Each row is a point. Two turns around zero, p and q, are shown by what they do to some points. Where does a point land after both, in the order given? Backwards means that the second turn is done in reverse. Each puzzle has new turns, and all numbers are rounded.

Turn p:
[-30  35   8] -> [  0 -40  24]
[ 40 -18   7] -> [18 40 -7]
[ 13 -25  20] -> [ 22  14 -23]
[-23   8 -35] -> [-40 -14   6]
Turn q:
[ 2 22 48] -> [ 22  41 -24]
[  2 -38  -7] -> [-1 -5 38]
[ -2  10 -34] -> [-17 -30  -8]
[ 21 -11  -1] -> [19 -9 11]
[-23  40  28] -> [ -9  33 -42]
[  1 -23 -33] -> [-13 -29  25]
Where do these land?
q, then p backwards: [48 11  3] -> [-6 -2 49]
q, then p: [ 2 15 38] -> [-9 11 38]
q, then p backwards: [-31  -5 -35] -> [-28   9 -37]
q, then p: [-19 -21  -6] -> [ 14 -25  -5]

Turn p:
[ -6 -10  -7 -18] -> [-21  -5  -5   3]
[ -1 -29   5  -7] -> [ -7 -14 -21  15]
[-11  30 -10  43] -> [30 29 34  8]
[-12   8  36 -11] -> [  8 -36  13 -10]
[ 30   1 -23  -7] -> [ -9  26 -21 -17]
Turn q:
[ -7   3 -11 -22] -> [-17 -17  -2  -9]
[-36  10  26  33] -> [ 43 -17   7  31]
[ 12   6   6 -24] -> [-26   1  10   2]
[ -8 -15   9   5] -> [14 -1 13 -6]
[ 39  -5 -29   8] -> [-14  35 -27 -18]
Where do these land?
q, then p: [-12 -11 -27  26] -> [-20  23 -22 -17]
p, then q: [-14  30  -6  -7] -> [-4 -9 28 17]
p, then q: [ 18 -14   2  -4] -> [ -6  -4 -17 -14]
q, then p backwards: [-24  -1 -14 -18] -> [ -1  -2  25 -22]
p, then q: [ -4 -24  27  48] -> [  8  57 -18  -6]
q, then p: [ 18  22   5 -25] -> [ 3 -6 28 25]
p, then q: [ 19  -2  13 -20] -> [-13 -12   0 -25]

Turn p:
[-10 -20  12  -5   7 -13] -> [  8 -18 -12  14 -12   0]
[-18  12 -14 -27 -18  14] -> [ -4  15 -25 -31  -5  -9]
[ 34  -8 -13  27 -10   1] -> [-20  20  18  26  16  13]
[  5  21   3   8   3 -21] -> [-14 -17  20  -9   1   5]
[ -9 -10  32  31   8 -11] -> [ 15 -34   5  21  20  11]
[ 11   1  10 -31 -11  32] -> [ 21  31 -14 -18 -11  17]
[-14   5 -30  -3  21  -2] -> [ -6   2   7  -4  -7 -38]
Turn q:
[-15  10 -12  17 -17   6] -> [ -7  -3 -31  -6   2   4]
[ -2  28   1 -27  24  17] -> [-37   3  20  19  16   1]
[-1  2  7 24  9 10] -> [  7  -7 -10   0  21 -13]
[ 16 -44 -14  -4 -10 -12] -> [ 28  12  15 -33 -19   8]
[  1 -16  -7   0   2 -28] -> [ 18  20   2  -2 -19  -5]
[ 13  48  13 -17   4  13] -> [-26 -12   8  38  20  20]
[-13 -28  13   8 -11  -5] -> [ 16 -14  -4 -16 -19 -17]
Where do these land?
p, then q: [-40 -14  23 -28  23 -32] -> [ 33   7   4 -44 -32  24]
p, then q: [  3  -8 -13 -12   7  -2] -> [  3  -1 -15   6  -9   8]
q, then p: [ -1  17 -16  24 -17 -17] -> [-17  28  13  -4  10 -19]
p, then q backwards: [18 21 -9  4 -1 41] -> [ 22 -16 -30   4  29  -5]
p, then q: [ -2   0  -1  -8 -20  15] -> [-20  12   0   2   8  10]
p, then q: [ 24  12  10   1 -10  -6] -> [-16 -24   4  -3   9  -6]
p, then q backwards: [ -2 -28   7  19  17   1] -> [  9  17  27   9   7 -15]

Turn p:
[ 25  20  -6  -9  12   0 -17  10] -> [-27  -6  13  12   6  14  -8  18]
[  7 -14  37 -27  11  16  -6 -13] -> [-18  18  30 -14  17 -15  19 -18]
[-20 -11 -21  -2  11  21 -18   5] -> [ -5  25 -17  29  -2  -8  -4  -6]
[-14  21 -21  28 -29   6 -19   2] -> [ -9  -4 -38  -1 -24  16 -27  -6]
[ -2 -26 -21  22  12   0   9 -31] -> [ 17   8 -19  10 -17   6  40   2]
[-20  21 -23  -6  17 -20  26 -10] -> [ 24  -1   7   7 -29 -16  -5  32]
[-26 -21   6 -23 -23 -13  -3   5] -> [ 15  20 -15 -22  21 -22 -11  -1]
[32 -8 21 -1 -7  7 23 10] -> [ -3 -34  16  -7  21  -1  15 -13]
[ 19  18  28  17  -4 -16   5  21] -> [  4 -26  23 -14   8  27 -17  -7]
Turn q:
[  2 -34 -12  -1  24  36   4  -3] -> [ 18  -8 -22  -2  28  34  18   9]
[  1  21 -22  18 -47  16 -12  10] -> [-41  10   0 -23   2   6 -38  12]
[ 11  -7  37 -26  17 -26 -24  -8] -> [ 35  -7  -8  31 -36 -17   2   0]
[-36 -26  -2 -19  45  -8  19  15] -> [ 33   8 -17 -14  12  -8  51 -23]
[-13  27 -20   2 -12  10  14 -15] -> [-29  -9  13 -17   0  12  -3 -20]
[  8   7 -19  -4 -10  -8  30  -1] -> [ -4  -9  30 -22   8  -2   3   0]
[  9 -21  -3  21  28   0   3  -9] -> [ 9  9  5 22 17 16 23 10]
[ -1  14  21   1 -20  -2  12   6] -> [-12 -13   3   1   3 -26 -14  -3]
[  8  -6  -8  17 -33   0 -14 -16] -> [-28  -1   2   1 -11   8 -11  30]
[ 10  23   2  -8 -12  -8 -15  18] -> [  3  12   5  -5 -13 -11 -31  -6]
[  3   3  26  -2  20 -10 -16   2] -> [ 17   6  -9  28 -10 -11  -1  -9]
Where do these land?
q, then p: [  2  18  22  11 -14  -8 -30  26] -> [ -7  12 -16  -9 -13  31 -26  21]
p, then q backwards: [ 14  -7 -12  13 -14   3   5  27] -> [ 6 -3 18 -2  5 32  5 -6]
p, then q: [-33  32   5  13  -7  -2 -35 -21] -> [-29  -5 -16 -21 -31   5 -37 -12]
p, then q: [-25 -23 -15  10  24   3  -6  -7] -> [-20   3  32   8  13   4 -20  -6]
p, then q: [  4  23  -6  13 -10   7  22  14] -> [  0   4 -14   1  -7   4   7  35]
p, then q backwards: [ 12  -8   1   7  15 -23  12 -33] -> [ -3 -31 -22 -11   8 -20   6 -14]
q, then p: [-40  10 -15 -48 -11  -1   8  20] -> [-16   8 -10 -27  10 -39  17  41]
p, then q backwards: [ 10  10  -6  10   5  -4   9 -22] -> [ -5 -13  -6 -11  -5 -11  -3 -21]
q, then p: [ 12 -23   3   5 -14  12  15 -32] -> [ 23   0  -4  21  24  -8   2 -26]
p, then q backwards: [ 16 -17  25  10  16   7  -6  23] -> [10 17 -9 14 28 14 21 -7]
q, then p: [ 28 -14  -4 -43   9   6   8   5] -> [-27 -14   2   1  38   4  25   0]

Turn p:
[-18 -12  -4   3   5  12  -4   6 -14   6   5] -> [  2  15   5  -6 -11 -13  11   5  -8  13   0]
[ 16   4  -9   5  11   3   2 -10  -8  -4  -6] -> [ -9 -12  11  -5   7  10   1  -1  -5   4  12]
[ -4   1  25   0 -18  -6  19   3  16   3 -12] -> [ -2 -10 -17   0  -1  -2  -3  14  15 -16 -27]
[ 5  3  0 -1 -4  7  8 -1 18 -5 12] -> [ -7   1 -10  13   7   1 -13   5   5   5   0]
[  8   3   6  13  12 -10 -10  -4  -9  -6  -2] -> [  7 -11  14   1  13  -1   9  -4  -8  -4   3]
[-19 -20  -1  -5  -4 -10  -6  -4  -1   2  -1] -> [  7  10  12   2 -19 -11  -4  -2  -2  -6 -10]
[  8   1  -8  -3   4   7   5  16  -1 -12   4] -> [ -2 -10 -13   5  -3  -4   0  -3  -4  11  13]
[  3  15 -13   0  -6  10  -4  -1  -8  -9   4] -> [ 0  5 -6  5  0 16  6  3 -6  3 17]
[18  7 -9 -2  0  1  4  2 -8  0 14] -> [-1 -4 -1  2  7  3  0 -1 11  7 22]
[-15   6   0  -9  -7  -5  16   6  18   7   3] -> [-10   9 -16   9  -7  -1  -2  -6  15  -3 -15]
[ 11   1  20  -3  14  -8 -16 -14  -8   4 -14] -> [  4  -7  15 -18  18  -3  -1  -4 -11 -21  -2]
[-12  -8  -5   1  -8  -2 -12   1   5  15  -8] -> [ 11  12   5  -9 -10   4  -4  -5   0   3 -15]
Turn q:
[-1 -7  4 48  9  6 -1  0 -6 13 -1] -> [  3  31 -10  -4  -6  -5 -10  -1  34   8  15]
[-1 -2  3 -1  5 -5 -3  0 30  2 -4] -> [ 1 -5 10  4  8 10 -9 17 -4 -1 17]
[ -3  -8   5 -10   1 -25   0   3 -13   6  -3] -> [ -6  -3 -14   6   0 -19   7  -3 -15  -6   9]
[ -5 -12  -8  -9  15   6   6   1 -13   0   2] -> [  9 -18 -14   2  -6  -6   0  -6   7   1  -5]
[  7  -2  -9  13  -3 -12   3   5  -9  -9  -5] -> [ -6  14 -20   0   1   4  -2  -1  -2  -4  -4]
[  7 -10   6  -9  -7  11   1   8   5  -2  -5] -> [  4  -4   4   2   2  -3   7  17   2  -3 -11]
[-3  5 -7 -2 -7  5  4  8 14  5  7] -> [-4 -3  8 -4 -7  8 -5 10 -5 12 -1]
[16 18  8 -9 -5  0  1 -7  5 -6  9] -> [  0   2  15 -13  -1  12  12  -4 -11 -11  -2]
[ -4  -6  -6  -8  -1  -9   5 -13  -6  12  -6] -> [ -3  -9  -7  -7  11 -14  -1  -6  -5   6   5]
[ -4  -2  15  -2  -7   5   3 -10  -2  -9   7] -> [-11  -4  12  -1   0  -3   6  -4   9 -12  -4]
[ -5   1  -7  -3  -4   9 -24   5  -8  -7   4] -> [  9   5   7  11  -6  -4 -14  -7  -5  -3 -17]
[-3 26 -3 -8  5  9  5  0  4 -6 -6] -> [  5  -4  10   5   4  21  10 -11  -5  10  -2]
Where do these land?
q, then p backwards: [-1  1 17 40  3  3 12  9 -1 -5 15] -> [-12   7 -18 -20 -21  -1  20 -10 -11  17  12]
q, then p: [  0   9   5  -1   7  -2   0   3   5   0 -14] -> [-8 -3  2  1 11 -3  6  4  3 11  3]
q, then p: [  9   4   0 -11   9   2 -12   6   6  22  10] -> [ 14  -7  -2 -10   7  -8  -4   5  17  -8  16]
q, then p: [ -4   3  -2  -9  13  -1 -14  -7  -2  -7  -3] -> [ 2 -8 16  1  8  1 -5  8 -8  0  7]
p, then q: [  8  -5  -4  -7  11 -13   5 -22   4  -6 -10] -> [ -7  -4  12  17   2  -9  -5  -4  13 -17  -3]
q, then p: [ -4   7  -4   0 -19 -12   0   3   0  -4  17] -> [  6  15  -2  -2 -13   2  14   7  -5 -14  -1]
p, then q backwards: [  4   6 -11  18  -6   4   1   8  -9   7  -1] -> [ 3 12 -1 -1  7 13 15  6  5  7 -7]
q, then p: [  4  -3  -7 -13  -5   8  12   6  -5  -6  12] -> [  0  -5  -4 -11 -21   1  -5   6   0  -1  -5]
p, then q: [ -3  -7  -7  -5 -14   6  -7   2  11  -6 -12] -> [  7  11   3   0   5  -6  -5   0  -5   4 -21]
p, then q backwards: [  4  -3  15  -5 -14   1  -8   3  -4   2   3] -> [ 16 -14   0   2   7   2  -7   0   2   4  -2]
q, then p: [ -7 -23   1  -9   6   1   9   7  -3  -1 -20] -> [  1 -15   9   6  -8  -4   0 -15   3  22  -9]
q, then p backwards: [-10  12  -3   2   9   3   2 -17  -1   3   2] -> [ 13   3 -14  -2  10 -10  -4   2   1   7   0]

Turn p:
[-22  29 -14  24   6  -5  20 -34 -13  17  10 -10] -> [-28  18   5 -10  13  17   7 -19 -11 -45  12   0]
[-25  -8 -18  -7 -34   3 -19  10 -23   2  12  22] -> [ 14  11  -2 -24 -36  12 -19  22 -15  -8   0  21]
[ 30  -9 -16  -4  -2 -11  29 -30  18  -4 -19  12] -> [ 31  -5  -3  27  21  -2   6 -16  25 -27  -6   5]
[ 15   4  22 -22   6  -3 -16   4  27 -12  -1 -15] -> [ -3 -20  10  16  12  -2 -19  -3  13  32   2 -13]
[-15 -21 -17  -5  -1   0 -24   9  -2  17 -18   7] -> [ 17 -21  -7  -6 -17   8   7   1 -27   6   0  17]
[ -3 -17  14 -25  -3   0   5   6 -18  34  -5 -13] -> [  9 -17  23   1 -27   5  18   6 -12  -3  -1 -27]
[  8   1   3  13   1 -29 -20  16  13 -10  23   3] -> [  9  13   1  -5  19 -18 -21   8 -13  21  22   3]
[-20  -3  26  17  12  20   2   9  20 -12   5   7] -> [-19   2   8 -20  20   2  13   8   9  25 -17  11]
[ -2 -18  -9   2   5  10  -7 -26 -23  19  16   3] -> [  5  18   3  13 -10  30  17  10 -18 -12   6   0]
[-14  10   1 -17  14 -18  -5  16 -25  -3 -19   4] -> [ -7 -10  -3   1 -15 -21 -13  -2 -29  -6 -22  -9]
[ 30  32  16   9  -7  17  11  15  16 -16  -4 -14] -> [-22   4  -6   3   2 -22  -4 -19  43  17   9  -7]
[ -4 -12 -12 -15  -2 -10   9  18 -13 -21 -15 -16] -> [  3 -22 -23   0  -7 -17  -8  20  -1 -10  -8 -13]
[  5  23 -23   8  14   6  12  11  24 -16   6  17] -> [  4  14 -27 -16  21  -4 -12 -26  13   5 -10   4]
[ 19  -9  27  21  -9  22   2 -25  -2   5   7  -5] -> [-13  16  20  20   2  10  26   9  23   5  12  10]
Turn q:
[-12   3  24  -4 -15 -19  -2  48 -33  25  17   0] -> [ -4  -1 -28 -29 -11   7   0 -22  18  17  44 -29]
[ 32 -26  -3   2 -25  15   0   5   3  16 -25 -12] -> [ 17  23  -7   4   3  -6   2 -32   1   3 -36 -19]
[ 12  30   6  16 -16 -18 -16  -8 -25  -9  -2  -4] -> [  8 -10 -25  22 -30   2  19   2 -11  -7  15  -5]
[ 18  13  -4   1  -5   6  26 -15  32  -1   5  10] -> [  7  21  17   3   7 -29   1  19 -23  -1  -6   2]
[ 20  17  16 -11  25 -12 -14  -1   7  18  11  -8] -> [ -6  -6   7 -11 -33   0  -3  22  -2  22  -7 -14]
[-15 -10  -3  26  15  26  27  -6  16 -33  11  -3] -> [-11 -14  21   2  38 -24  21  12   9 -22  -5  15]
[ -5 -10  -2  10 -16   6  -2   9   3 -11 -17 -21] -> [ -6   9 -18  13  16   2  11  -9  13  -6 -13  -4]
[ -6  29  -8  -6   2 -16 -13 -29 -21  12 -10 -17] -> [ 12 -13  -5  32 -17  30  -1  16 -13  11   7  -8]
[-17  -3   5   5  13 -21  10 -32  22 -11  -3  23] -> [18  7 15 -1  3  1  1 31  2 -4  5 40]
[-22  -2  -2 -19   9  23   0  -4  23  10  -6  32] -> [-15  18  30 -16  13  13 -10  -6 -17   7   2  26]
[-11 -15 -16  -1   2  14  13  -7  -8   0   8   3] -> [  6 -12  15   3  22  -1 -10 -11   0  -5   3   3]
[  6 -15  17 -22 -14  14  -5  -3 -16  14   6   5] -> [ 10  -9  -7 -17   2   4  -4 -26 -14  23  -5   0]
[ -9   9 -16   6  14 -22 -14  28  12 -35  29 -19] -> [-38 -16 -20   7  -5 -20 -16  26  26 -18  11   1]
[ -9 -14 -18   7  -1  14 -16  -9   3  20 -14  21] -> [  3  13  26  10  -4  15  -8 -27   3  -1  -4  16]
[ 18  -6   3 -11  11 -11   5  24 -19 -14 -11  -9] -> [  1  -9 -21 -21  -6   6  -4   2   6 -20 -11 -22]
Where do these land?
p, then q: [ 29  23   7   1  -9  -5   0  -6 -12   1  16  -8] -> [-13  -2  -6  23  -9 -15  12  16   4  16  15   6]
q, then p backwards: [-27   1   0 -12 -13  11  -9 -23  27  11   4 -29] -> [ 11  -8  25   5  25  10 -29 -11  15 -26   6   4]
p, then q: [-16   8  -9 -16 -12  14  13  26  26   8   3   3] -> [  2   8  -4  -5   6   7 -26  -1 -16  22 -31   3]
p, then q: [ 30  15   3  -3   0  -9  -3  -5 -21 -12 -15  10] -> [  9  11  -8  27 -18  -6  14   7  12 -11  12  12]
q, then p: [-23 -38  -2  43  -9  17   0   7  26 -13   6 -12] -> [  7  -5  15  -6  61  -6   1 -26  -4  -2 -20  11]
p, then q backwards: [ 14   1  11   1  -4  -7 -22   6 -15  -6 -10  41] -> [ 19  -6  -6   1 -16  -5 -15 -29  29   8   3  16]
p, then q backwards: [-26  -8   3 -27  -1  -1  13 -27  10 -20   8 -28] -> [-17   1 -22 -17  36   0  10   6 -14 -12 -10 -27]
q, then p: [  6   8  -9  12   5 -16   2  -4 -15   7 -27   8] -> [-12   9 -12   6  -5  -4  -3   4  34   5   7   4]
q, then p: [-33 -40 -18  23  -1  20 -22  30  -6   3  12 -20] -> [ -3 -19  14  -4  56  40   7  -8  -5   7  -4  21]
p, then q backwards: [-30  11  -2   4   9   7   7 -10   2  -1  17   6] -> [ -8  -3   2 -21  11  14   4  15   7  -4 -21   7]
q, then p: [-13 -14  -5 -19  -5  37  15 -19   5  13   9   3] -> [-10   7  21  25  -1   4  23  -7 -28   6 -17  -7]
p, then q: [ 31  21  24   2  23  -5  -5   3 -21 -10 -20  -4] -> [21 10 -2 29 -5 10 18 16 29  1 24  5]
p, then q backwards: [ 19  12   6  -7 -11 -30  16  14 -18  11  -8  18] -> [ 37  -6 -18  20  -7  -3  12   1   7   8  11  17]
p, then q: [ 16  -7  13  -7  16 -11  -3   8  -1  22   4  16] -> [ 24  -4  -3   2 -13   0  18   7  -4  10  -1 -21]
q, then p: [ 24   8 -23   3  11 -19  -2  -1  11 -12   2  -4] -> [ -4 -12 -10  -4  -4 -26 -16  13   0   8  13  18]
